Every row gives one point. To make a cloud, some directions were put in groups of two or more. Within a group, all points are equally far from the middle, so they leave a hole (a ring in 2 directions, a hollow ball in 3). The other directions are filled evenly. Then the cloud was stretched, turned, moved and blurred a little. How many holes are there, and how many directions does each take, smallest first?
In the rows, 128 means zero.

Cloud, 21 rows:
[[121  99 103]
 [138 167 171]
 [150 153 173]
 [141 125  85]
 [144 155  87]
 [137 152 182]
 [124 118 187]
 [165 152 149]
 [157 167 142]
 [132 129  81]
 [152 163 100]
 [127 122  84]
 [161 113 154]
 [149 169 103]
 [137  92 153]
 [130 141  79]
 [ 97 100 151]
 [ 89 146 108]
 [159 117 161]
 [146 143  85]
 [149  98 118]]
Holes: 1 (3)

Cloud:
[[118 174  97]
 [ 79 153  96]
 [114 170 135]
 [123 174  94]
 [132 105 106]
 [137 152 148]
 [ 67 131 141]
 [ 74 146 110]
 [ 98 167 165]
 [116  98 110]
 [ 90 103 103]
 [ 68 141 149]
 [135 113 157]
 [146 127 112]
 [ 77 101 157]
 [135 150 161]
 [132 113 184]
 [144 152 113]
 [ 94  92 164]
 [138 136 169]
 [142 139 144]
 [126 163 147]]
Holes: 1 (2)

Cloud (26 x 4):
[[ 97 116  97 144]
 [148 119 176 100]
 [ 90 144 102 107]
 [124 133 136 179]
 [164 163 147  97]
 [117 132  83 135]
 [119 149  86  88]
 [147 164 134 153]
 [136 178 143 127]
 [158 172 142 116]
 [140 125 143  59]
 [135  94 113  70]
 [ 93 164 130 101]
 [142 181 142 116]
 [147 127 165  78]
 [123  96 130  69]
 [130 177 148 135]
 [162 144 110 150]
 [152 139 153  70]
 [146 150 119 164]
 [ 86 113 106 127]
 [ 80 118 131 105]
 [113 174 153 128]
 [129 144  85  82]
 [179 107 128 132]
 [126 166 149 154]]
Holes: 2 (2, 2)

Cloud:
[[139 181 154  88 142 110]
 [114 146 181 167 158 124]
 [133 167 110 139 101  93]
 [132 106 123 200 124 161]
 [106 119 174 109 129 103]
 [101 116 105 114 119 144]
 [115 127 187 153 135 102]
 [159 140 193 135 153 134]
 [104 150 150 144  79 110]
 [106  95 104 148 112 149]
 [ 89 155 133 138 158 138]
 [112 132 111 165  72 115]
 [114 151 153 155 152  79]
 [140 161 164 125 190 151]
 [166 160 149  92 143 126]
 [144 124  83 119  96 120]
 [145 166 166 117 188 143]
 [111 108 157 120 156 136]
 [112 157 102 173 165 131]
 [160 166 162 162 110 125]
 [112 103  99 165  83 110]
 [152 158 163 188 143 126]
 [140  91 120 142 111 165]
 [111 110 103 178 143 104]
 [154  90 115 177 139 146]
 [152 141 131 117  86  96]
 [104 138 100 164  81 127]
 [117 172 100 168 154 127]
 [131 182 152 159 177 157]
 [151 130 176 137  91 114]
 [131 137  93 117 106  82]
 [127  83 113 120 105 133]
 [151 133 144 123 173  82]
 [ 92 136 148 177 136 129]
 [135 157 147 193 160 121]
 [114 127 168 179  98 128]
 [104 190 137 138 136 112]
 [125 121 146 182 124 179]
 [107 120 106 157  91 163]
 [113 144 130  77 146 113]
 [145 165  90 157 129 167]
 [147 130 184 162 106 119]
 [153 149 121  91 169 113]
 [144 180 137 182 153 160]
 [156 177 166 161 121 133]
 [145  97 121 166  81 113]
 [131  95 104 150  78 107]
 [156 150 122 114 135 174]]
Holes: 2 (3, 3)

Cloud (76 x 8):
[[168  88 171  98 156 106 140 118]
 [178 170  95 113 101 113 125 133]
 [129 128 124  94 107 144 174  94]
 [134 116 124 123  95 115 141 165]
 [154  85 139 132 150 110 154 118]
 [150 196 160 171 113 137 147 103]
 [103 140  92 103 102  93 102 128]
 [137 172 122  93  95 119 178  97]
 [140 134 159 109 158 125 181 142]
 [ 91 132 124 134  85 176 100 136]
 [127 185 119 132 110 128 152 134]
 [126 106  80 112 101  90 106  85]
 [128 116 111 104 146 105 119 165]
 [111 124 101 144 121 138 133 121]
 [176 101 139 108 169 128 117  93]
 [116 145  89 101  51 125 118 138]
 [177 182 161 135 151 165 165  92]
 [128 103 159 171 104 110 148 126]
 [131 134  79 114 130 144 165 128]
 [143  70 110 105 122 106 128 161]
 [170 114 133 159 121 160 117 118]
 [132 147 158 148 183 131 159 139]
 [173  98 107 216 122 160  97 171]
 [162  95 113 135 113 152 142 122]
 [107 142 135  98  83 102 129 113]
 [132 169 101 103 135 100 119 101]
 [175 186 135 157 118 105 168 119]
 [110 143 108 121  92 161 125 100]
 [131 157 129 105 109 142 117  95]
 [125 163 132 134 149 142  79 163]
 [151  98 166 182 145 138 136 122]
 [140 126 162 101 153  66 149 104]
 [128 182  99 143  62 145 130 120]
 [118 158 168  72 155  79 154 123]
 [113 149 159 152  93 183 101 152]
 [112 122  76 176 148  95 106 131]
 [103 170 110  55 105 118 141 121]
 [124 141 140  38  95 126 181 141]
 [ 90 173 136 105 108 112  79 124]
 [163 109  99 192  82 150 113 144]
 [202 188 127 172 136 117 158 111]
 [158 125 112 141  74 170 133 125]
 [184 133 122 147 137 112 128  99]
 [103  71 162 119 122 128 125 154]
 [185 165 188 128 129 125 130 135]
 [116  96 171 119 156 125 119 136]
 [120 168 114 118  96 118 137 171]
 [153 164 107 107 115 144 110 151]
 [127 182  78 118 134 131 122 110]
 [162 160 136 175  93 175  88 121]
 [158 125  96 140 102 168 122 143]
 [136 141 141  98 148 136 172 110]
 [135 138 143 158 115 164  95 147]
 [104 153 146 120 110  94  92 112]
 [117 156 104 153  93  99  96 169]
 [140 160 101 148 150 161  97 165]
 [157 113 171 138 100 154  86  92]
 [127 122 103 109 146  67 122 118]
 [150  97 104 164  97  94 184  95]
 [123 181 111 113 142 143  92 128]
 [127 175 154  94 123 154 101 146]
 [104 157 141 116 111 160 109 120]
 [134  77 131 110 109 116 142 124]
 [154 103 162 110 164 136 121 108]
 [110  86 138 110 134 143 107 128]
 [155 153 102  91 110 157 156  81]
 [145 153 108 145 104 162  74 154]
 [ 98 118 165 181 176 115  67 172]
 [200 127 144 134 104 152 121  98]
 [132 102 124 115 129 129  87 177]
 [133 169  52 174  71 119 134 145]
 [138 188  94 144  79 120 105 140]
 [125 143 133 166  82 139 144 138]
 [111 145 149 128  80 166 137  71]
 [149 163 118 109  64 142 151 144]
 [156 158 112  94 107 102 158  87]]
Holes: 0

Cloud (91 x 9):
[[122 142 149  60 140 163 115 129 128]
 [115 141 100  92 138 103 103 119 138]
 [128  96 121 145 159 197 133 105 120]
 [100 130  91 159 145 178 116 141 109]
 [101 151 112  88  94 139 159 191 141]
 [102  99 143 103 114 137 141  95 173]
 [155 158 180 137 132 170 104 148 153]
 [144 191 138 130 122 131 165 171 118]
 [158 172 124 118 154 156 158 162 135]
 [122 149 183 143 140 108 128 184 169]
 [178 129 146  83 135 151 144 138 134]
 [110 113  93 147 101 136 133 165 116]
 [ 86 114  70 143 154 142 118 146 148]
 [191 123 170 154  93 164 115 149 145]
 [113 125  72 141 166 174 118 147 121]
 [140 143 172 163 104 119 141 122 162]
 [153 131 199 128 130 114 139 144 148]
 [167 140 115 157 161 134 155 178 111]
 [159  97 130 131 113 164 141 154  89]
 [ 94 145 182 106 166 138 159 123 147]
 [106  92 130  99 141 167 135 181 163]
 [182 118 152 157  95 190 110 147 162]
 [151 159 124 132 152 160  92 171 173]
 [145 151 110 114  85 135 174 173 145]
 [152 101 105 125  98 202 143 155 108]
 [165 129  95  85 140 162 105 130 127]
 [162 116 188 131 151 165 156 170 117]
 [125 105 172 127  98 126 133 135 136]
 [124 102 119 159 127 158  90 127 165]
 [122 134 138 129  85 172 129 146 103]
 [101 136 142  91 125 125 179 154 121]
 [165  97  70 129 129 131 125 132 137]
 [125 170 136 111 158 122 163 148 127]
 [161 117 182 160 121 147 153 142 121]
 [147 140 119 150  79 166 140 162 204]
 [137 138 137 169 133 139  85 117 155]
 [103  98  92 132 165 177  89 141 104]
 [ 56 156 143 107 170 138 146 145 119]
 [ 93 157 122  70 110 119 113 118 153]
 [103 112 105 138 106 152 117 139  92]
 [137 136 173  92 107 122 137 133 128]
 [136 155 104 165 172 112 156 144 125]
 [149 171 137 133  88 117 175 141 137]
 [131 112 146 105 159 152 165 164 111]
 [ 88 132 148  83 126 162 143 103 175]
 [ 99 155  94 154 177 127 153 128 123]
 [159 109 183 130 138 151 177 159 117]
 [107 155 107  80 146 120 113 126 128]
 [184 137  96 147  84 145 144 133 146]
 [146 154  87 140 116 180 116 102 116]
 [ 92 198 140 132 105 169 162 147 125]
 [142 161  84 133 148 175 125 120 134]
 [122  96 118 109 156 207 114 159 127]
 [101  96 129 101 153 172  78 152 119]
 [163 116 126 136 112  90 137 131 159]
 [153 112  67 121 110 202 145 161 144]
 [131 199 122 154 121 119 153 139 130]
 [101 145 117 161 104  98 190 162 123]
 [120 136 111 153 120 173 164 101 126]
 [178 112 111 121 163 174 123 158 187]
 [113 162 135  93  88 143 141 165  98]
 [ 82 151 106  77 113 137 147 144 125]
 [101 135 136 182 150 143 146 139 110]
 [147  93 150 152 201 142 146 115  96]
 [153 158 138 133 143 193 139 116 127]
 [ 81 142 125 117  81 139 160 175 125]
 [182 133 173 166 114 148 119 150 155]
 [111  78 128 125 119 151 132 146 118]
 [158 159 109 174 144 141 137 170 160]
 [141 106 128 141 145 213  95 151 135]
 [130 114 165 172 170 144 119 134 136]
 [120 135 117 177 167 144 148 171 136]
 [124 154 109 109 161 131 113 190 131]
 [164 135 133  81  89 175  93 127 137]
 [131 107 108 120 111 207  77 165 110]
 [125 209 144 124  60 124 138 151 169]
 [ 96 119 158 118 167 119 126 185 154]
 [169 148 126 100 135 115 103 161 142]
 [159  88 163 110 104 171 132 147 123]
 [163 170 113 149  95 129 148 145 111]
 [121 167 131  98 162 171 136 134 120]
 [144 120 142  88  98 130 149 139 192]
 [187 115 154 154 118 145 101 200 124]
 [159  95 132  90 153 189 133 103 144]
 [ 98 114  95 153 173 164 145 105 111]
 [113 118 148 125 172 121  93 184 127]
 [132 184 141  97  83 107 151 157 142]
 [141  89 126 129 136 182 105 137 186]
 [168  99 120 152 185 146 105 150 169]
 [ 75 125 161  74 141 149 114 118 150]
 [118 146 176 171 124  99 144 114 163]]
Holes: 2 (3, 3)

Cloud, 100 rows:
[[124 182 146  97 187 129 131 129  96]
 [120 111 120 100  98 135 104 175 149]
 [104 114 139 122 198 131  95 150 134]
 [ 61 118 115  91 114  75 116 122 158]
 [ 86 134  94 110  87 164 121 121  92]
 [ 90  96  99 138 119  81 100 119 162]
 [114 173 149 114 103 104 128 107 114]
 [ 87 108 109 123  74  84 121 123 115]
 [125 121  99 127 124  58 160 130 164]
 [ 91 102 152  98 119 181 133 120 117]
 [ 56 140 111 144 138 110 143 134 121]
 [158 138 109  78 104 137 158 117 111]
 [136 160 163 125 118 116  95 121 144]
 [123  98  88 108 158 104 168 120  86]
 [166 156 146 104 158  93 166  97 133]
 [129 147 139 116 140 161 184 112  71]
 [128 155 162  78 133 166 116 123  86]
 [168 130 107 113 180 166 148  98 112]
 [ 90 149  98 142 186  95 133 118 168]
 [118  99 116  85 130  58 138 104 166]
 [128  74 151  84 159 132 128 117 124]
 [153  99 147  85 120 153  93 111 118]
 [143 108 108 159 107  83 129 120 153]
 [138 130 148 141 119 149 141  72  73]
 [ 86 127 142  94 192 160 120 116 120]
 [107 109 104 122 130  53 109 118 147]
 [127 108 181 148 127 127 161 144 131]
 [102 122  78 113  98 151 126 163 122]
 [116 144 161  99 165  93 169  76 169]
 [167  98 133 105  96 148 113 103  68]
 [152 116 158  91 143 110  95  93 133]
 [102 185 133  87 171 116 154 147 106]
 [158 129 162 124 197 130 147 154 158]
 [121 116 175 107 124 118 167  90  78]
 [143 118 160 116  59 136 152 128  91]
 [172 118 141  98 149  89 186 100 119]
 [ 90  79 111 105 142 142 147 102 103]
 [168 172 160  91 138 143 146 124 138]
 [169 101  96 146  98 137 134 150  93]
 [141 112  94 136 183 147 117 164 135]
 [112 116 186 101 158 122 128  83 120]
 [103 116  76 116 104 156 111 159 119]
 [146  74 150 116 135 155 158 110 159]
 [150  87 131  91 150  71 164  95 127]
 [149 127 157 145 180 158 138 153 150]
 [ 85 108 140 104 113  84 109 169 156]
 [ 69 121 153 116 154 105 123 176 146]
 [180 107 137 115 165 176 110 113 101]
 [106 135 117 126 131 137 131 195  90]
 [122 132 168 135 119 181 133 159 104]
 [ 89 143 145  93  83 106 153  91 124]
 [111 152  90 121 113 162  94 101 109]
 [ 93 174 110 134 124 109 145 117 166]
 [172 150 168  85 171 137 157 134 143]
 [ 79 140 130 139 119  80 107 110 152]
 [ 78 160 116 130 156 147  80 155 165]
 [ 79 125 137  85 126 145 130  70 119]
 [111  83 119 129 139  70 150 148 178]
 [145 121 167  69 157 108 150 139 177]
 [ 68 164 103 123 115  96 125 129 117]
 [136 100 166  66 156 121 154 134 151]
 [114 109 166 138  71 126 142 141 106]
 [142 158 148 105 129 183 169 111  82]
 [ 82  99 112  89 100 110 104 124 172]
 [ 85 147  85 124 131 101 123 161  89]
 [ 82 109 132  89 183 140 133 142 120]
 [126 158 129 112 147  84 142  79 165]
 [193  94 123 149 127 145 146 121  88]
 [141 119  96 127 155 175 123  91  77]
 [123 149 147  85 194 146 169 139 161]
 [117 107  72 146  96 123 116 119  92]
 [104 137 107 143 132 158 163 151 152]
 [158 104 119  80 129 182 127 123 103]
 [106 141 152 107 131  64 147 163 110]
 [152 117 109 109 103  88 129  86 146]
 [124 116 191 129  94 153 144 106 124]
 [138 137 163  76 109  86 149 144 131]
 [169 120 155 146 158 118 169  92 105]
 [ 97  83 103 129 125 109 177 130 124]
 [168 158 121 108 197 115 140 135 134]
 [110 112 121 137 102  84 117 162  89]
 [ 76  98 132 147 136 100 129 120 109]
 [188 103 157 106 114 126 131  87 140]
 [147  95 140 167 150  93 143 121 150]
 [185 108 131 154 136 129 167 134  98]
 [142  94  78 149 144 115 149 116  97]
 [173  98 131 125 148 131 129  90  67]
 [128 118 132  94 133  63 128 162 116]
 [145 146 146 167 124 122 111 146 131]
 [118 135 171  80 135  78 156 122 102]
 [110 124  95 103 124 145  77 155 153]
 [ 99 113 121  79  91 135 158 102 162]
 [129 135 131 122 163 100  77 156 163]
 [122 155 108 112 220 130 120 135 162]
 [128 108 120  97 132  50 127 132 127]
 [ 63 117 127 133 141 160 133 130 118]
 [146 143  85 146 130 136  95 150 125]
 [158 109 148  86 176 102 106 123 134]
 [138  93  86 108  98 153 148  84 107]
 [126 133 141 146 106 142 160 146  57]]
Holes: 3 (3, 3, 3)

Cloud:
[[136 148 129 129  72  91 144 102 147]
 [128 118 108 142 145 119 161 146 128]
 [154 135 172 116 126 106 129  86 123]
 [223  51 136 172  63 149 118 130 106]
 [106 162 165  93 119  78 160 118 106]
 [162 135 136 112  88  78 128 123 111]
 [165 134 118 174 138  89 114 109 125]
 [112 142 171 144  84 127 102 133 116]
 [141  51 144 159 116 118 146 103 103]
 [154  60 130 143 104 136 111 147 147]
 [113 175 135 127 121 140 104 111 114]
 [121 128 107 134 103 120 177  89 129]
 [154 139 134 126  98 140 167  80 110]
 [137 101 138 147  63 126 109 120  96]
 [128  94 142 132 100 102 147 123 149]
 [156 116 148 100 112 136 179 106 170]
 [150 119 177 174 111 112 156  84 141]
 [154 106 154 130  53 128 149 124 154]
 [128 127 153 135 106 100 100  89 138]
 [100 108 164 135 115 138 133 128 159]
 [145 146 124 116 180  80 142  95 191]
 [178 124 125 118 197 126 121 110  89]
 [ 95 106  81 177 153 109  88 112 116]
 [166  90  82 134 135 121 117  78 137]
 [104 115 139 121 144 156 147 124 140]
 [119  89 142 154  94 120  98 150 114]
 [152 110 125 166 132  90 138 135 156]
 [128 106 140 105 158 120 129  91  82]
 [166 104 121 134 156  81  91 112 129]
 [185 131 113 130  78 107 103 116 127]
 [156  85 155 161 105 168 124 151 118]
 [ 76 107 143 129  93 131 135 132 154]
 [161 101 156  66  86  98 124 129 105]
 [109 142 137 128 183 124 109  96 103]
 [183 132 100  99 179 105 119  97 148]
 [147  99 147 129  51 121 164 106 103]
 [133 107  98 158 111  82 152 107 126]
 [141 155 168  97  63  71 115 140 140]
 [160 110 114 143 178 136 109 126  88]
 [106 171 137 124 107 113 125  99 145]
 [104 176 124 104 145  94 125  55 125]
 [138 157 167  92  91 119  81 105 126]
 [184  77 106 139 133 164 128 133 157]
 [127 143 157 102 132 124 148  89  89]
 [110 109 195 119 129 119 111  83 165]
 [169  99 130 155 138 162 174 104 160]
 [ 95 128 111 144 100 142 137 120 144]
 [109 119 199 133  59 115 153  98 162]
 [110 136 166 120 137  49 132  80 135]
 [117 100 147  74 100 106 132 118  92]
 [186 153 177 154  70 121 144 129 149]
 [106 131 122 132 161 113 154  61 144]
 [181 142 124 114 136  85 107  96 161]
 [170 123 148 149  93 115 139 156  87]
 [116 116 176 164  58 111 129 113 126]
 [131 123  80 155 167 124 100 119 105]
 [137 120 139 103 105 104 166  81 130]
 [119 164 144 123 116 136 123 131 134]
 [116 163 191 128 133  87 147  52 159]
 [ 79 126 157 100 137 102 124 131 150]
 [136  70 105 141 173 129 119 129 142]
 [105 120 154 112 152  81 126  71 172]
 [ 97 101  78 145 148 114 164  91 156]
 [120 157 154 133 142 151 147  74 177]
 [123 146  99 177 171 142 123 131 124]
 [156  92 139  92  73 137 129 104 122]
 [131 143 129 164  94  76 143  96  98]
 [ 79 119 118 120 153  89 163  99 118]
 [137  82 178 160 148 111 136  78 142]
 [194  88 119 133  73 109 122 114 130]
 [116 117 138 162 146 140 129 105 166]
 [142 172 148 116 124 155 138 111 155]
 [134 120  67 121 105 132 121  83  95]
 [107 135 119 148 120  82 132  67 144]
 [189 132 119 108 133  85 117  72 135]
 [210  62 120 129  71  98 116 177  82]
 [145 151 177 122 148 109 124  89 108]
 [138  91  96 166 135 149 178  82 130]
 [176 111  52 179 140 138  94 109 128]
 [ 93 126 100 126  89 121 135 125 119]
 [145 106 122 118 123 106 152 150  89]
 [ 97 115 191 101 113  88 153 145 145]
 [179  60 108 140 170 137 123 128 131]
 [164 124  95 182 144 130 107  85 129]
 [103 158  84 100 163  91 150  91 104]
 [129 101  69 161 132 135 135 111 139]
 [173 132 141 138  32 110 146 160  99]
 [ 85 168  99 100 162  88 155  77 131]
 [103 131 123 126 180  85 107  91 141]
 [125  90 156 137 115  83 108 134 105]
 [128 149 125 161 132 141 141 118 175]
 [130 142 127  96 100 101 111 154 101]
 [120 121 143 119 125 149 137 129 120]
 [ 88 185 150 113  73 104 130 116 113]
 [126 138 143 121 103 157 154 144  99]
 [102 143 127 126 149 120  91 101  96]
 [ 95 142 138 141  56 107 122 137 149]
 [146 109 113 128 192 107 117  99 157]
 [104  76 113 113 149 128 134 131 133]
 [146 161 142 130 124 130 124 111 130]
 [140 135 183 131  99  96 104  88  82]]
Holes: 0
